Each row of a before or after table is a point. The points were changed in one or more steps. Then noise was added and the rows were shuffled. The steps act on columns, c1 being the first. Name the steps. A step turns or swaps two columns, mirrors them in a line or flattens them onto one, adds a multiple of one to another, or multiplies or shifts one. Angles are multiples of 10 degrees, from the lower column toward the higher: turns from -170 to 170, lines from 10 to 170 but not 90. Use the fewest steps. Two steps may share a column if one is a turn and the other turns, adds or multiplies; they go together, in the order done. Otherwise the lowest column goes first.
(in the rows, 128 means zero)

Before:
[[ 60 165 139]
 [190 113 224]
 [177 123 137]
 [133 174 136]
 [141 165 145]
 [125  68 116]
 [147 127 123]
 [213 153 125]
 [206 160 141]
 [116 181 127]
 [192 108 116]
 [115 155 141]
 [105 113 121]]
After:
[[ 82 117 156]
 [131 157 127]
 [ 62 167 135]
 [177 159 108]
 [ 92 105 145]
 [140 114 132]
 [ 98 124 130]
 [155  45 141]
 [101  99 133]
 [153  87 117]
 [138  44 133]
 [180  86 128]
 [129  58  37]]
Steps: turn c2 and c3 by 150 degrees; turn c1 and c2 by -60 degrees

Before (13 x 8):
[[189 114 151 176 104 142 126 151]
 [144 141 177  90 133  44 174 176]
 [140  66 124 129 110 121 158 126]
 [150 114 105 138 159 124 138 113]
 [177 101 158 125  72 133 172 179]
 [ 85 111  58 213 157  46 150 139]
 [ 77 147 111 160  91 103 180  79]
 [ 93  55 135 133 152 207 150 179]
 [226 166 133 100 133 140 147 152]
 [223 147 172 152  28  82 149 177]
 [167 122 157 110 162 142 170 195]
 [180  99 174 159 129 112 126 135]
 [140 131 113 105 179 111  89 168]]
After, 13 rows:
[[ 78 149 104 152 138 101 139  78]
 [ 82 111  47 199 148  40 154 137]
 [226 151 161 160  99  80  92 180]
 [155 118 106 136 147 119 152 114]
 [174 101 158 132 131 139 123 180]
 [140 138 187 100 150  44 158 174]
 [136 134 116  98 130 112 132 169]
 [ 94  52 134 134 148 208 150 180]
 [185  95 175 171 126 112 125 134]
 [186 119 139 185 119 140 115 155]
 [228 167 139 103 133 141 140 151]
 [171 120 160 116 158 144 170 194]
 [137  67 127 129 136 123 138 125]]
Steps: turn c3 and c4 by 10 degrees; flatten c5 and c7 onto the line at 50 degrees

Before:
[[177 137 175 114  82  44 134 140 167 137  68 164 138 178]
 [174 114 148  72  63  70 113  75 130 105  89 170 154 151]
 [140 162 111 170 145 175 152  66 141 171 128 155 169 139]
 [194  93 107 135  65  45 149 129 144 126  73 143 176 144]
 [171 128 138 149 150 105  85  68 137 142 121 104 172 149]
 [175 151  78 120 174 113  63 101 107 187 105 154 174 121]
 [ 92 209  75 163 187 181 175 140 108 167 183 102 118  99]
 [103 143 204 127 119 143 126 169 212  73 124 183 136  96]]
After:
[[131 110 171 143  66 206 168 116 172 136  82 108  94 175]
 [127 121  74 153 108 109 187  77 102 186 175 135  77 125]
 [126 167 103 158 126  98  77  57 146 167 149 141  84 137]
 [129 143 144 134 122 125 174  41 137 144 155 174 110 150]
 [125 137 105  92  81 213 150 102 146 121  69 152  83 146]
 [131 160  71 213 183 103  64 119 106 166 189 144 154  97]
 [122  72 149 116  83 164 164  59 130  97  59 109  78 158]
 [134 125 200 139 123 114 122 147 210  63 110  92  83  96]]
Steps: multiply c1 by 0; swap c2 and c4; swap c5 and c11; turn c6 and c7 by -150 degrees; shift c8 by -20; turn c12 and c13 by -140 degrees

Before (8 x 24):
[[ 84 167 123  79 123 139 192  52  86 155 134 177  89 144  86 157 199 175
  109 151 172  95 111 212]
 [ 99 124  92 138 190  92 126 140 110 118 111 111  94 124  98 122  84 158
  126 146  82 134  49  84]
 [ 98  92 156 167 151 127 141  80 109  77  83 104 101  89 170 106 183 135
   76 144 127 166  49 131]
 [169 121  90 186 117 202 191 140  97  99 181 129 139 174 121 161 144 119
   92 127 160 144 128 184]
 [109 199 152 126  97 113 175  88 125 159 166 177 176 156 198 195  80 133
  160 174 198 141  71 119]
 [172 146 122  75 160 163 109 158 164 133 132  89 161  79 106  99 103  93
  146 188 163  54  86 128]
 [177 145 206  95 133 130 107  66  69 135 169 173 129 196 123  99 168 102
  178 169 104  79  64 124]
 [121 100 135 115 138 136 130 132 172 149  94 209 185 166 169 125  74 183
  103 108 144 146 129  93]]
After, 8 rows:
[[173 117 214 103 130 133 113  76  70 142  91  94 126 196 160  95 167  97
  185  88 101  73  58 124]
 [127 115 134 117 140 131 130 126 168 101 183  53  71 170 154 127  75 188
  100 139 144 160 131  96]
 [ 85 151 125  79 125 140 190  50  86 115  84  77 166 144 121 163 202 175
  109  96 174  80 108 204]
 [ 94 112 156 168 153 126 137  79 111 182 189 155 155  89 112 112 180 140
   77 144 127 176  48 128]
 [175 136  88 186 114 204 187 140  95 150  85 135 119 179 166 159 140 123
   95 139 157 141 133 185]
 [102 129  92 137 187  93 121 136 102 145 119 134 159 127  93 124  81 157
  120 117  79 135  49  89]
 [112 195 152 127  97 114 175  81 124 130 155  99  76 155 209 193  76 133
  165  75 194 107  67 112]
 [168 104 119  70 162 158 104 164 162 145 106 159  97  81 105 107 105  89
  143  71 163  59  88 125]]
Steps: turn c2 and c22 by -30 degrees; turn c10 and c20 by -150 degrees; turn c11 and c15 by -130 degrees; turn c12 and c15 by 160 degrees; multiply c13 by -1

Before (9 x 64):
[[116 133 108 146 104 107 187 120 147 120 118 109 145 114 126 193 151 140
  133 120 136 130 122  28 109 111  81 135 105 120 121 163  44 106  93 145
  138 144 133 141 137 184 116 123 199 119 115 164 108 159 115 104 109 116
  141 173 118 107 145 119   7 154  78 138]
 [132 103  88 118 162 112 111 105 137 121 115 133  94 104 129 111 147 132
  130 120 163 123 105 147 153 117 107 125 128 130 141 123 162 109 101 121
   96 131 114 120 149 185 122 125 154 144 142 174 136 142 140 151 106 145
  126 151  90 121 128 112 118 158  89 103]
 [119 104  75 108  78  85 132 125 145 137 118 114 152 104 126 143 134 142
  116 194 190 123 130 143 157 116 147 102 116 117 136 138 156 129 129 135
  126 129 136 126 156 167 127 142 124 118 135 175 136 156 124 137 107 161
  126 108 134 134 122 119 105 142  79 123]
 [126 132  98 111 168 114 153 103 140 141 134 121  73 115  78 106 148 113
  126 123 110 141 122 146 131 107 134 113 130 165 150 179 133 148 129 137
  139  46  99 141 121 150 133 113 157 149 118 177 106 160 135 157 147 152
  138 121  75 121  77 127 160 157 157 132]
 [145 116 106 120 154 150 135 122 134 103 121 120  88 114 112 103 138 116
  111 156 105 122 153 149 146 106 121 121 102 125  97 163 123 120 114 119
  106 142 134 124 142 156  91 144  90 128 138 171  89 132 142 137 146 152
  120 113 135  76 122 158 146  96 149 143]
 [163 161  93 131 133 108 100 149 143 141 133 112  86 157  74 110 113 150
  129 125 119 125 142 148 131 143 109 127 118 120 101 156 112 231 114 145
  134 134 147 152 142 146 105 136  85 120 120 165 136 138 119 156 149 158
   99 130 111 134 142 139 141  99 165 142]
 [132 129  93 138 167 180 107 114 143 107 106 120 123 112 112 131 163 149
  136 157 140 205 140 107 145 119 160 133 128 158 120 124 165 143  68 109
  117 117  84 122  85 178 118 133  83 126 130 157 106 130 148 129 155 103
  142 107 135 114 147 120 161 137 109 132]
 [136 131 166 146 160 153 111 104 136 132 125 118 103 155 102 109 134 147
  124 162 105 161 132 149 135 135 142 128 109 128  98 179 126 198 100 139
  126 139 144 122 152 142 110 141 134 118 156 144 115 125 122 119 129 119
   88 128 128 116 141 150 149 153 142 143]
 [120 167  73 146 135 101 107 162 124 132 118 179  80 140 111 111 110 121
  135 123 128 121 153 138  97 109 154 127 149 112 114 140 153 126 128 139
   97 130 143 113 153 100 126 135 134 145 116   8 128 132 123 115 100 101
   96 217 130 101 140 106 110 129 125 135]]
After, 9 rows:
[[133 115 108 118 151 128 134 120 135 104 121 119  85 117 110 101 159 115
  110 160 104 125 117 149 141 107 120 119 104 124  95 164 128 121 115 133
  104 144 135 121 156 157  93 146  89 131 106 174  85 131 141 133 145 152
  121 111 134  76 125 113 146  92 150 152]
 [114 133 105 148 106 127 186 121 146 121 119 112 145 114 129 192 197 142
  134 119 136 130 105  30 107 109  82 135 104 121 120 161  47 105  91 126
  143 147 130 141 122 182 120 123 201 118 143 159 107 159 114 101 112 113
  143 173 120 103 146 118   6 153  76 127]
 [130 105  72 110  79 121 135 126 143 136 118 115 150 101 120 145 143 144
  117 197 191 122 140 140 152 115 149 102 113 118 137 138 158 129 131 139
  128 129 135 126 119 169 123 139 121 119 141 173 138 160 124 135 111 160
  122 106 131 134 126  98 105 140  79 127]
 [127 134 165 147 158 127 109 103 135 131 125 116  99 155 104 112 147 147
  127 161 105 142 103 149 140 134 142 126 110 123  97 180 124 196 103 157
  127 138 143 119 150 142 111 144 134 118 120 146 112 130 121 119 128 118
   90 128 130 115 141 106 148 156 139 140]
 [113 169  74 148 136 127 107 165 125 134 117 176  81 137 113 112  74 125
  134 121 129 128 129 141  97 106 155 124 149 111 117 138 152 126 127 124
   96 133 142 114 105  98 125 135 132 146 141   9 129 132 122 114  97 104
   92 218 130  98 142 104 109 126 125 153]
 [143 127  90 135 171 131 107 117 140 105 104 122 124 114 113 128 233 148
  140 155 139 158 129 107 145 117 160 131 127 160 118 123 163 144  71 121
  116 114  84 123 122 180 119 132  84 127 118 155 108 128 150 127 155 106
  142 108 135 112 150 174 160 137 106 145]
 [140 104  85 116 163 132 112 107 138 122 116 136  91  99 125 111 181 132
  129 119 166 125 161 149 151 121 107 127 125 128 140 120 162 110  99 139
   95 134 114 122 116 186 124 126 154 141 120 172 138 141 137 152 105 144
  126 151  93 118 130 109 116 158  90 100]
 [116 134 100 113 170 124 154 103 139 142 136 123  73 117  77 105 188 114
  127 122 112 136 120 146 132 108 135 115 129 164 149 178 132 143 129 123
  141  45  99 142 125 149 129 112 162 147 130 176 108 158 133 159 142 152
  137 121  76 121  75 132 163 157 153 123]
 [100 159  95 129 134 121 101 150 144 144 132 113  89 157  73 113  81 144
  128 126 123 126 110 148 130 144 108 125 118 118  97 154 112 233 110 127
  136 131 149 153 138 152 104 138  85 123 104 163 141 137 120 156 152 155
   97 128 113 131 142 114 140 101 169 147]]
Steps: turn c36 and c47 by -60 degrees; turn c1 and c47 by -110 degrees; multiply c6 by 0; multiply c17 by 3; multiply c22 by 0.4; turn c23 and c64 by 70 degrees; multiply c23 by 2; turn c41 and c60 by -90 degrees
